Each row of a before or after table is a point. One or more steps were done to the points. Then noise was added and the rows were shuffled. The steps act on columns, c1 being the first. What was done? A step turns or swaps two columns, mirrors them in a line or flattens them onto one, adds a multiple of one to another, or multiplies or shifts one. Angles are multiples of 10 degrees, from the lower column toward the higher: turns from -170 to 170, lines from 10 to 170 but not 90. Use the fewest steps. Two steps may share a column if one is a turn and the other turns, adds or multiplies; they go together, in the order done. Otherwise the lowest column goes first.

Before:
[[-5.4 -2.8  2.3]
 [-9.0 -1.9 -4.4]
 [ 2.7 -3.5  2.8]
 [ 2.7  6.1 -5.0]
 [-6.6  6.9 -1.9]
 [ 1.1  0.9  5.4]
 [ 3.0  3.4 -3.5]
 [ 1.8 -5.5 -0.6]
 [ 1.1  4.5  2.5]
 [-1.8  0.1 -3.0]
 [ 1.2  5.7  5.6]
 [ 3.2 -3.8 -4.8]]
After (12 x 3):
[[ -9.6  -0.8 -13.4]
 [ -1.3  -0.2  -8.7]
 [  2.9   5.5 -14.6]
 [  2.3   5.4  16.7]
 [  3.0   4.9   7.6]
 [  1.8  -3.5   8.0]
 [  0.6  -5.1  -1.7]
 [  1.8  -4.2 -14.0]
 [  4.2   3.5 -10.7]
 [ -6.0  -1.1   6.1]
 [ -5.8   7.5  -5.5]
 [  1.0   0.4  16.3]]
Steps: turn c1 and c2 by -10 degrees; multiply c3 by 3

Before:
[[  4.4   2.8   0.3  -3.8   2.7   4.0]
 [  3.3   5.9   5.2   0.8   1.1  -2.9]
 [  1.2  -0.4   2.6  -0.3   0.8  -3.1]
 [  5.8  -0.5  -3.6  -1.6   7.3   0.1]
 [-10.2   3.9   2.4  -3.2   0.1  -0.8]
 [-14.2   3.0   2.6   2.9  -3.7  -0.6]
 [ -7.5   0.1   3.0   0.5  -5.5   0.9]
 [ -1.5   1.4   6.9  -3.5  -2.7  -3.2]
 [  5.8   4.7  -8.5  -2.0   0.2  -0.2]
 [  4.4   2.3  -3.3   1.1   4.6   4.8]]
After:
[[-13.9   0.4   2.5   0.1   5.8   0.6]
 [ -1.7   0.0   1.7  -5.5  -0.8  -6.1]
 [ -1.8  -1.0  -2.3   1.3  -2.9  -7.9]
 [ -0.1  -1.1  -3.3  -1.8  -6.5  -3.6]
 [ -7.6   2.5   6.5  -3.8   1.3   5.2]
 [ -4.7   1.0   2.6  -0.4  -1.4   3.4]
 [-19.9   0.9   4.1   3.9   2.9   2.6]
 [-15.5   1.7   3.9  -4.1   0.1   0.9]
 [ -2.7   2.0   6.2   0.8  -2.1   3.0]
 [ -0.7  -1.7  -6.7  -2.6  -0.3   0.4]]
Steps: shift c1 by -6.0; flatten c2 and c3 onto the line at 70 degrees; multiply c4 by 1.3; turn c5 and c6 by -160 degrees; multiply c6 by 1.3

Before (13 x 11):
[[ 7.7  2.0 -2.3 -7.3 -4.7  1.1 -1.3  5.3  0.5  1.3  3.7]
 [ 9.2  5.3  5.8  2.7  0.7 -2.6  0.1 -2.5 -0.1  5.9  1.7]
 [ 2.4  2.3  7.9 -4.8 -1.5 -7.3  3.7 -1.4  6.5 -5.9 -1.2]
 [-2.8  1.1 -6.4 -4.4 -0.7 -4.1 11.9  8.3 -3.7  4.3 -3.5]
 [ 3.0  3.5 -5.2 -0.9  4.4 -0.6 -1.7 -4.2 -3.0 -0.5  3.2]
 [-3.9  0.9 -5.3  1.6  5.6 -5.4  4.7 10.1  0.7  1.4 -0.1]
 [ 2.9  7.1 -0.1  3.1 -1.4 -6.0  0.7 -4.2  7.4  2.9  2.5]
 [ 9.7  2.3 -0.9 -2.3  5.7 -4.2 -1.3 -0.9  7.3 -2.7 -5.5]
 [ 4.5 -2.6  3.2  2.0  5.2  3.7 12.3  0.9 -2.6 -6.1 -2.3]
 [ 1.8 10.3 -4.6 -1.1  1.7 -2.3  6.3  0.3 -0.5 -4.8  5.4]
 [ 0.7  2.6  1.8 -0.4 -4.7  0.7  4.6  7.1 -4.0 -6.5 -3.8]
 [ 3.6  6.2  0.9 -4.2 -3.8  4.9  1.7 -0.2  7.2  1.0 -0.4]
 [-0.9  6.5  5.3 -4.9  3.4  2.8 -0.1  7.6  2.7 -6.6 -5.4]]
After, 13 rows:
[[-9.2  1.1  3.3 -0.2  3.6 -4.9  1.5  0.1  6.3  3.0 -4.5]
 [-6.3  3.2 -4.8 -5.4 -4.3  1.4 -0.5  0.2  1.7 -7.4  8.5]
 [ 1.1  1.3 -7.3  2.0  4.3  3.2 -3.7 -4.0  7.2  3.2  4.2]
 [ 1.2  3.2 -4.3  7.3  1.8 -3.0 35.6  1.2 -3.5  4.1  9.3]
 [ 4.4 -0.3  2.3 -3.1 -6.2  1.6 36.4 -0.2  3.0 -6.4  1.8]
 [-0.2  3.5  2.6 -6.0 -0.2 -3.4  0.0  1.6  9.3  5.5 -3.4]
 [-7.5  0.2 -4.1 -0.6  1.7  5.5  4.6  0.4  6.8  0.5 -0.5]
 [-3.2 -3.1 -2.4  0.8 -4.2 -5.4 -4.3  3.7 12.0 -4.8  0.8]
 [ 0.8  5.0 -0.3 -1.5  4.9  2.4 14.4 -1.1  0.3 -6.5  8.4]
 [-5.2  7.8 -1.6  4.4 -0.7 -2.3 18.7 -6.9  4.2 -3.1 -1.5]
 [-5.4 -2.3 -5.1 -7.8  4.1 -6.6 11.1 -0.5  4.4 -6.5 -0.7]
 [-2.0  0.3  2.1  5.6 -3.2 -7.0 14.4 -3.1 -3.1  2.2 10.0]
 [ 1.1  4.5 -0.3  4.9 -3.9 -2.4 -4.7 -1.9  2.9  0.1 -4.6]]
Steps: turn c2 and c9 by 40 degrees; turn c1 and c9 by 70 degrees; turn c3 and c4 by -90 degrees; mirror c5 and c6 in the line at 100 degrees; multiply c7 by 3; turn c8 and c11 by 110 degrees; turn c8 and c10 by -20 degrees

Before:
[[ -7.1  -0.8   1.3  -4.6   5.1   4.5  -4.6   0.7   1.4   5.3   2.4  -5.0
   -4.0   4.6]
 [  0.3   0.8  -0.2   5.1   3.4  -5.8   1.0   2.1  -5.5   1.3   9.7   7.3
   -7.5  -5.1]
 [  1.1   0.2  -0.7   2.5   8.8  -3.1   3.8  -8.0   5.0  -7.3   7.4   5.0
    0.6   0.0]
 [  2.6  -2.5  -7.1  -0.9   3.1   0.6   0.8   0.0  -0.4   5.6   6.9   4.4
   -2.3  -3.4]
 [ -6.3  -0.5  -2.9  -1.9  -3.3   2.7   0.9  -6.0  -3.4   5.1   5.9  -3.2
   -4.4   1.0]
 [  5.5   5.4  -4.2   5.6   0.2  -5.5  -3.3  -2.6  -1.6   2.8   9.3   0.9
   -4.6  -3.3]
 [ -7.4  -6.0   4.8   0.2   5.5   9.6  -3.0  -4.7   8.0   0.8  -2.7  -1.8
   -2.3  -3.7]
 [ -2.5  -7.5   5.4  -0.5  -1.4   4.2  -3.8  -1.2   2.7   2.1  -1.6  -0.6
   -3.1   5.8]
 [ -0.8  -1.1   3.5   9.5   5.3  -2.1   6.3  -0.5   6.0   2.3   1.9   1.4
   -1.2   2.1]
 [  0.6   3.6  -4.9   3.0   0.7   1.6   2.4   5.8   3.2  -5.8   8.0   6.7
   -1.5  -7.1]
 [ -2.2  -7.6   3.4  -2.0   3.0   8.1   0.2  -2.0   2.6   2.2   1.7  -9.1
   -8.2   2.9]
 [ -7.3 -10.2   3.5   1.6   2.7   6.2  -3.9  -0.9   5.1   2.1   5.6  -6.0
    0.3   1.8]]
After, 12 rows:
[[-2.9 -3.1  4.6  2.7 -6.2  6.0 -4.7  4.9 -6.8 -3.9  3.7  1.3  1.4 -2.3]
 [-8.8  2.7  0.8  4.8 -3.9  1.5 -2.8  2.4 -5.7 -9.5  1.9 -4.5 -3.4  5.2]
 [ 5.9  4.2 -4.5 -3.3 -2.1  0.8  0.9 -7.5 -0.5  5.5  9.1  0.8  8.0  5.6]
 [ 0.7  0.3 -9.8  2.7 -1.3  5.8  0.9 -4.5  2.5  0.3  2.4 -0.2  6.3  4.7]
 [-2.7  3.0  9.3  5.9 -1.2  2.6 -3.9  1.3 -1.7 -4.5  2.6 -0.5 -2.2 -5.7]
 [ 1.2 -0.7 -1.8  1.4  2.5  6.4  0.1  4.5 -6.0 -1.7  5.2 -5.6  5.0 -1.6]
 [ 2.8  1.8 -6.1 -7.5  0.7  1.3 -2.9 -0.6  5.5  6.3  6.4 -3.1  8.2  3.6]
 [-4.7  2.1 -2.8 -0.7 -8.2 -7.8  4.1 -3.2  1.4  1.4  1.2 -8.7  7.1  2.8]
 [-3.1  1.2 -9.2 -4.1  1.6 -5.0  2.7 -7.9  1.3 -3.3  3.3  4.5  7.1  7.3]
 [-2.8  1.8  5.0  7.1 -4.0  4.1 -0.5  9.9 -1.5 -6.7  8.1 -0.5  0.4 -2.1]
 [-6.8  6.4  3.4  8.1 -3.5  2.8 -3.2  6.4 -6.2 -5.9  0.1  0.2  5.9 -1.0]
 [-5.7  8.9  4.0 -3.2 -5.5  1.4  6.6 -1.7  0.2  2.9  1.6 -0.4  1.6  0.0]]
Steps: turn c1 and c9 by 80 degrees; turn c2 and c4 by -120 degrees; turn c5 and c14 by 160 degrees; add -0.7 times c14 to c3; turn c6 and c10 by -80 degrees; turn c8 and c12 by 100 degrees; turn c11 and c13 by 80 degrees
